Each point is reached from the start by the listed moves, each made once or not at all, plus a little noise. Say if it took an odd or an even number of moves. Then give how often each move was made.

Moves:
(1): [-0.04 -0.03 -0.42  0.15]
(2): [ 0.35 -0.01 -0.33 -0.57]
(3): [ 0.18 -0.15  0.27  0.23]
Start: [ 0.20 -0.12 -0.01 -0.03]
Points:
[ 0.68 -0.29 -0.44 -0.20] -> odd (1, 1, 1)
[ 0.56 -0.14 -0.34 -0.58] -> odd (0, 1, 0)
[ 0.36 -0.26  0.24  0.21] -> odd (0, 0, 1)

Moves:
(1): [ 0.30 -0.03  0.20 -0.07  0.05 -0.07  0.45 -0.09 -0.50 -0.28 -0.36]
(2): [-0.01  0.12 -0.05  0.02  0.16  0.03  0.20  0.16 -0.22  0.04 -0.15]
(3): [ 0.19 -0.02  0.44  0.01 -0.21 -0.25 -0.03  0.03 -0.28  0.00 -0.18]
(4): [-0.01  0.31 -0.25  0.24  0.17  0.09 -0.02 -0.14  0.13  0.12  0.00]
(5): [ 0.23  0.03 -0.08  0.00  0.01  0.14  0.21  0.06 -0.04  0.17  0.06]
(6): [-0.07  0.38  0.00  0.09 -0.49  0.03 -0.38 -0.08  0.06 -0.17 -0.06]
(7): [-0.13  0.38  0.02  0.18  0.19  0.31  0.35 -0.12  0.00  0.12 -0.02]
(8): [-0.02  0.25 -0.15  0.42  0.18  0.29  0.19  0.08  0.24  0.03 -0.23]
Start: [ 0.10 -0.15  0.23 -0.12 -0.10  0.07 -0.07 -0.29 -0.09 -0.10 -0.23]
Points:
[ 0.54  0.38  0.44  0.49  0.13  0.17  0.49 -0.46 -0.42 -0.26 -0.93] -> even (1, 0, 1, 1, 0, 0, 0, 1)
[ 0.56  0.28  0.35 -0.08 -0.55  0.15  0.19 -0.39 -0.62 -0.38 -0.61] -> odd (1, 0, 0, 0, 1, 1, 0, 0)
[ 0.61  0.21  0.13  0.30  0.34  0.43  0.95 -0.08 -0.60 -0.19 -0.92] -> even (1, 1, 0, 0, 1, 0, 0, 1)
[ 0.43  0.78  0.21  0.75  0.22  0.64  0.62 -0.37 -0.05  0.33 -0.53] -> odd (0, 0, 1, 1, 1, 0, 1, 1)
[ 0.37  0.21  0.12  0.09  0.27  0.02  0.52 -0.38 -0.69 -0.20 -0.80] -> odd (1, 1, 0, 1, 0, 0, 0, 0)

Moves:
(1): [ 0.14  0.14  0.45 -0.02 -0.10  0.00  0.30 -0.01 -0.08 -0.12 -0.27  0.19]
(2): [-0.03  0.33  0.26 -0.13  0.12  0.10  0.01  0.00  0.17 -0.21  0.05 -0.10]
(3): [ 0.00 -0.13  0.16 -0.02 -0.05  0.25  0.13 -0.15 -0.12 -0.17 -0.05 -0.09]
(4): [-0.26  0.20 -0.08  0.35 -0.05 -0.24 -0.13 -0.13 -0.04 -0.18  0.00  0.19]
(5): [ 0.00 -0.03 -0.08  0.09 -0.02 -0.04  0.14  0.07 -0.03 -0.07  0.06 -0.08]
(6): [ 0.23  0.05 -0.10  0.16 -0.09 -0.08  0.06 -0.17  0.11 -0.07  0.01 -0.22]
(7): [-0.27 -0.04  0.12  0.01 -0.05 -0.09 -0.12 -0.15  0.10  0.06 -0.05 -0.17]
(8): [-0.21  0.16  0.09 -0.01 -0.04  0.17 -0.08  0.03 -0.34  0.16  0.08 -0.23]
(9): [ 0.05 -0.28  0.20  0.17  0.11 -0.15 -0.11  0.16  0.14 -0.17 -0.05 -0.15]
(10): [ 0.08  0.10  0.14  0.21 -0.28  0.38  0.20  0.14  0.18 -0.09 -0.09  0.09]
(11): [-0.01 -0.16  0.09  0.01  0.08 -0.01  0.04 -0.10  0.02  0.17  0.08 -0.01]
(12): [ 0.01 -0.01  0.13 -0.04 -0.16  0.15 -0.02 -0.08 -0.05 -0.18  0.25  0.06]
Start: [-0.09 -0.16  0.19  0.27  0.07 -0.06 -0.10 -0.24  0.08 -0.11  0.04  0.08]
Points:
[-0.47  0.18  0.99  0.89 -0.30  0.55  0.03 -0.22 -0.02 -1.01  0.31 -0.23] -> even (0, 1, 1, 1, 1, 0, 0, 1, 1, 1, 0, 1)
[ 0.32  0.12  1.23  0.53 -0.44  0.68  0.75 -0.55  0.25 -0.88  0.07 -0.04] -> even (1, 1, 1, 0, 1, 1, 0, 0, 0, 1, 1, 1)
[-0.19 -0.34  0.87  0.78 -0.35  0.31 -0.13 -0.42  0.23 -0.22  0.27 -0.57] -> odd (0, 0, 0, 0, 0, 1, 1, 1, 1, 1, 1, 1)
[-0.17  0.06  0.78  0.22 -0.17  0.30 -0.03 -0.77  0.32 -0.67  0.25 -0.43] -> odd (0, 1, 1, 0, 0, 1, 1, 0, 0, 0, 0, 1)
[ 0.26 -0.16  0.81  0.74 -0.16  0.32  0.19 -0.23  0.63 -0.71  0.37 -0.33] -> odd (0, 1, 0, 0, 1, 1, 0, 0, 1, 1, 1, 1)
[-0.35  0.06  1.16  0.45 -0.48  0.64  0.34 -0.38 -0.17 -0.27 -0.34 -0.12] -> odd (1, 0, 1, 0, 0, 0, 1, 1, 0, 1, 0, 0)
[-0.33  0.28  1.27  0.93 -0.12  0.14  0.27 -0.09  0.10 -0.63 -0.10  0.00] -> even (1, 1, 0, 1, 1, 0, 0, 1, 1, 1, 1, 0)
